Each row of a before or after table is a point. The points were changed in one or more steps. Then noise was added and the rows were shuffled. The steps act on columns, c1 being the first. Name the steps. A step turns or swaps two columns, mirrors them in a line or flattens them onto one, adds a multiple of one to another, or multiplies or shifts one. Angles are multiples of 10 degrees, from the lower column toward the higher: turns from -170 to 170, lines from 10 to 170 but not 90. Use the fewest steps. Two steps may share a column if one is a turn and the other turns, adds or multiplies; they go together, in the order done. Otherwise the lowest column goes first.

Before, 12 rows:
[[-0.29  0.19]
 [-0.30  0.00]
 [ 0.27  0.10]
 [-0.30  0.20]
 [-0.27 -0.09]
 [ 0.77 -0.04]
 [-0.23 -0.09]
 [ 0.86 -0.31]
 [-0.25 -0.73]
 [ 0.19  0.16]
 [-0.11  0.02]
 [-0.05 -0.12]]
After (12 x 2):
[[-0.25 -0.22]
 [-0.10 -0.08]
 [ 0.14 -0.74]
 [ 0.03 -0.13]
 [-0.36  0.02]
 [-0.26 -0.13]
 [ 0.89  0.15]
 [-0.32  0.02]
 [ 0.18  0.23]
 [ 0.10  0.24]
 [-0.16 -0.19]
 [ 0.73  0.36]]
Steps: turn c1 and c2 by 30 degrees

Before:
[[-0.50 -0.06 -0.19 -0.67  0.22  0.62]
 [-0.49 -0.09 -0.28 -0.20 -0.59  0.38]
 [-0.34 -0.08 -0.39  0.31 -0.34  0.38]
 [ 0.56  0.23  0.35 -0.51  0.10 -0.06]
 [-0.13 -0.39 -0.22 -0.60  0.01 -0.03]
 [ 0.13  0.42 -0.52 -0.53 -0.62  0.28]
 [-0.13 -0.19  0.23 -0.30  0.29  0.24]
 [-0.26  0.30  0.22 -0.10 -0.12  0.65]
 [ 0.33 -0.40  0.34 -0.07  0.03  0.17]
 [-0.20 -0.19  0.00  0.17 -0.28 -0.25]
 [ 0.23  0.12 -0.23  0.27  0.02 -0.04]
 [-0.30  0.50  0.39 -0.59  0.35  0.55]
 [-0.08 -0.31  0.48  0.00 -0.45 -0.33]
 [ 0.01  0.46 -0.12  0.32  0.01 -0.16]]
After:
[[-0.10 -0.48  0.14 -0.18 -0.57  0.45]
 [-0.38 -0.12  0.22 -0.61  0.02  0.04]
 [-0.07 -0.33  0.23  0.32 -0.33  0.48]
 [ 0.47  0.01  0.18  0.32  0.01 -0.12]
 [-0.06 -0.50 -0.03 -0.68  0.22  0.63]
 [ 0.42  0.13  0.37 -0.54 -0.62  0.43]
 [-0.41  0.31 -0.38 -0.09  0.02  0.04]
 [ 0.12  0.22  0.24  0.26  0.03  0.04]
 [ 0.30 -0.26 -0.45 -0.10 -0.12  0.54]
 [-0.31 -0.06 -0.34  0.01 -0.45 -0.49]
 [ 0.51 -0.29 -0.56 -0.58  0.35  0.37]
 [ 0.24  0.57 -0.32 -0.52  0.10 -0.19]
 [-0.19 -0.21  0.10  0.14 -0.28 -0.24]
 [-0.19 -0.12 -0.30 -0.29  0.28  0.14]]
Steps: swap c1 and c2; mirror c3 and c6 in the line at 100 degrees

Before, 13 rows:
[[ 0.65 -0.12 -0.25 -0.37  0.54 -0.13 -0.08 -0.20 -0.34 -0.23 -0.02]
 [ 0.24  0.05  0.08  0.28 -0.39 -0.12 -0.22  0.43  0.22 -0.57 -0.13]
 [ 0.14 -0.06  0.24 -0.62 -0.07  0.16  0.07 -0.25 -0.58 -0.59  0.16]
 [-0.03  0.02  0.30 -0.77 -0.76  0.04 -0.45 -0.25 -0.20  0.28 -0.01]
 [-0.08 -0.68 -0.28  0.10 -0.15 -0.53 -0.31 -0.19 -0.37 -0.18 -0.01]
 [ 0.07  0.99 -0.12 -0.56 -0.24 -0.11  0.52 -0.30 -0.33 -0.15  0.31]
 [ 0.21 -0.24 -0.19  0.11  0.26  0.26 -0.12  0.14 -0.25  0.38 -0.18]
 [ 0.05  0.19  0.01 -0.16 -0.42 -0.28  0.24 -0.26  0.06 -0.27 -0.28]
 [ 0.00  0.30 -0.52  0.24  0.10 -0.04  0.73  0.39 -0.52  0.08 -0.72]
 [ 0.39 -0.17  0.61  0.27 -0.24  0.07  0.04  0.59  0.55 -0.10 -0.02]
 [-0.13  0.19  0.32  0.46 -0.07 -0.59 -0.57 -0.49 -0.07 -0.10 -0.29]
 [ 0.01 -0.23 -0.37  0.23 -0.10  0.03  0.09 -0.18  0.13 -0.82  0.00]
 [-0.69  0.07 -0.55 -0.05  0.43 -0.42 -0.10 -0.31 -0.09 -0.52 -0.19]]
After:
[[-0.13  0.20 -0.29  0.22 -0.09 -0.59 -0.69 -0.40 -0.07 -0.07 -0.28]
 [ 0.64 -0.12 -0.21 -0.38  0.54 -0.12  0.04 -0.05 -0.30 -0.23 -0.02]
 [ 0.20 -0.25  0.05  0.06  0.23  0.27 -0.14  0.16 -0.25  0.39 -0.19]
 [-0.02  0.01 -0.09 -0.89 -0.76  0.05 -0.16 -0.26 -0.19  0.27 -0.01]
 [-0.08 -0.67 -0.22 -0.03 -0.16 -0.51 -0.33 -0.03 -0.37 -0.22 -0.03]
 [ 0.03 -0.24 -0.25  0.24 -0.11  0.01 -0.01 -0.01  0.13 -0.82 -0.02]
 [ 0.00  0.32  0.16  0.46  0.08 -0.04  0.61  0.38 -0.51  0.09 -0.73]
 [ 0.06  0.20 -0.20 -0.06 -0.41 -0.28  0.25 -0.17  0.05 -0.27 -0.27]
 [-0.68  0.08 -0.37 -0.09  0.44 -0.43 -0.09 -0.04 -0.12 -0.51 -0.20]
 [ 0.14 -0.06 -0.13 -0.56 -0.07  0.15  0.28 -0.23 -0.59 -0.58  0.15]
 [ 0.38 -0.15  0.61  0.27 -0.24  0.06 -0.07  0.20  0.55 -0.09 -0.02]
 [ 0.07  0.99 -0.25 -0.36 -0.23 -0.09  0.68 -0.15 -0.33 -0.15  0.33]
 [ 0.26  0.05  0.34  0.19 -0.40 -0.12 -0.31  0.24  0.21 -0.57 -0.12]]
Steps: multiply c3 by 0.4; turn c3 and c8 by -50 degrees; turn c4 and c7 by -20 degrees

Before:
[[ 0.06 -0.12 -0.17 -0.06  0.08  0.24 -0.22  0.20  0.05 -0.20 -0.01 -0.37
  -0.23 -0.50]
 [-0.02  0.22 -0.75 -0.50 -0.25  0.13  0.19 -0.19  0.36  0.07  0.15 -0.13
  -0.47 -0.10]
 [-0.07  0.02 -0.04 -0.63  0.20 -0.10  0.12  0.05 -0.03  0.27  0.04  0.06
  -0.39 -0.32]
 [-0.47  0.09  0.00 -0.59  0.30  0.23 -0.27 -0.48 -0.23 -0.06 -0.02 -0.17
   0.17  0.14]
 [-0.03 -0.08 -0.52 -0.46  0.21 -0.23 -0.69  0.09  0.21  0.12 -0.57 -0.11
   0.01 -0.18]
 [ 0.07 -0.13  0.45  0.10  0.38  0.24 -0.30 -0.76  0.54 -0.11  0.23  0.99
  -0.12  0.01]
 [-0.34  0.58  0.27  0.03  0.10 -0.07  0.49  0.03  0.41 -0.36 -0.57  0.32
  -0.29 -0.13]
 [-0.15  0.19  0.36  0.02  0.32 -0.15 -0.37  0.25 -0.23 -0.21  0.09  0.08
  -0.25  0.21]
 [-0.30  0.20 -0.49 -0.54  0.02 -0.31  0.77  0.36  0.10 -0.23  0.13 -0.07
  -0.03  0.21]
 [-0.65 -0.11 -0.04  0.15  0.02 -0.01  0.14  0.04  0.11  0.48 -0.43  0.27
  -0.04  0.45]
 [ 0.36 -0.26 -0.04  0.10 -0.26 -0.42  0.06 -0.07  0.25  0.44 -0.09 -0.33
  -0.33  0.32]
 [-0.09  0.28 -0.16  0.04 -0.29 -0.25  0.37 -0.02  0.17 -0.23  0.26  0.48
  -0.16 -0.41]
 [-0.37  0.19  0.42 -0.17 -0.14  0.46 -0.20  0.22  0.33  0.48 -0.02 -0.06
   0.04 -0.23]]
After:
[[-0.34  0.60  0.28 -0.05 -0.07 -0.06  0.49  0.02  0.48 -1.06 -0.08 -0.33
  -0.28 -0.14]
 [ 0.07 -0.14  0.47 -0.24 -0.31  0.25 -0.32 -0.78  0.49 -0.33 -0.09 -0.29
  -0.95  0.00]
 [-0.66 -0.14 -0.04 -0.16  0.04  0.00  0.14  0.06  0.19  1.44 -0.03 -0.08
  -0.26  0.47]
 [-0.39  0.20  0.41  0.20  0.08  0.48 -0.21  0.22  0.32  1.45 -0.05  0.08
   0.06 -0.22]
 [ 0.06 -0.10 -0.16  0.04 -0.10  0.23 -0.21  0.20  0.05 -0.58 -0.01 -0.16
   0.41 -0.50]
 [-0.46  0.07  0.00  0.46 -0.49  0.22 -0.28 -0.48 -0.23 -0.17  0.04  0.19
   0.15  0.13]
 [-0.07  0.04 -0.05  0.53 -0.40 -0.09  0.12  0.05 -0.06  0.81 -0.02 -0.41
   0.00 -0.33]
 [ 0.37 -0.27 -0.04  0.02  0.27 -0.40  0.07 -0.10  0.25  1.31 -0.05 -0.25
   0.36  0.34]
 [-0.08  0.29 -0.17  0.06  0.30 -0.24  0.36 -0.02  0.15 -0.71 -0.03 -0.24
  -0.46 -0.43]
 [-0.01  0.20 -0.75  0.55  0.05  0.13  0.18 -0.19  0.31  0.21 -0.08 -0.43
   0.22 -0.09]
 [-0.05 -0.08 -0.53  0.36 -0.33 -0.24 -0.68  0.11  0.32  0.37 -0.04  0.03
   0.09 -0.14]
 [-0.15  0.17  0.35 -0.14 -0.29 -0.15 -0.37  0.24 -0.23 -0.63  0.05 -0.27
  -0.02  0.23]
 [-0.29  0.21 -0.47  0.50 -0.19 -0.30  0.78  0.33  0.10 -0.67 -0.01 -0.02
   0.07  0.22]]
Steps: turn c4 and c5 by 160 degrees; flatten c9 and c11 onto the line at 170 degrees; multiply c10 by 3; turn c12 and c13 by -100 degrees
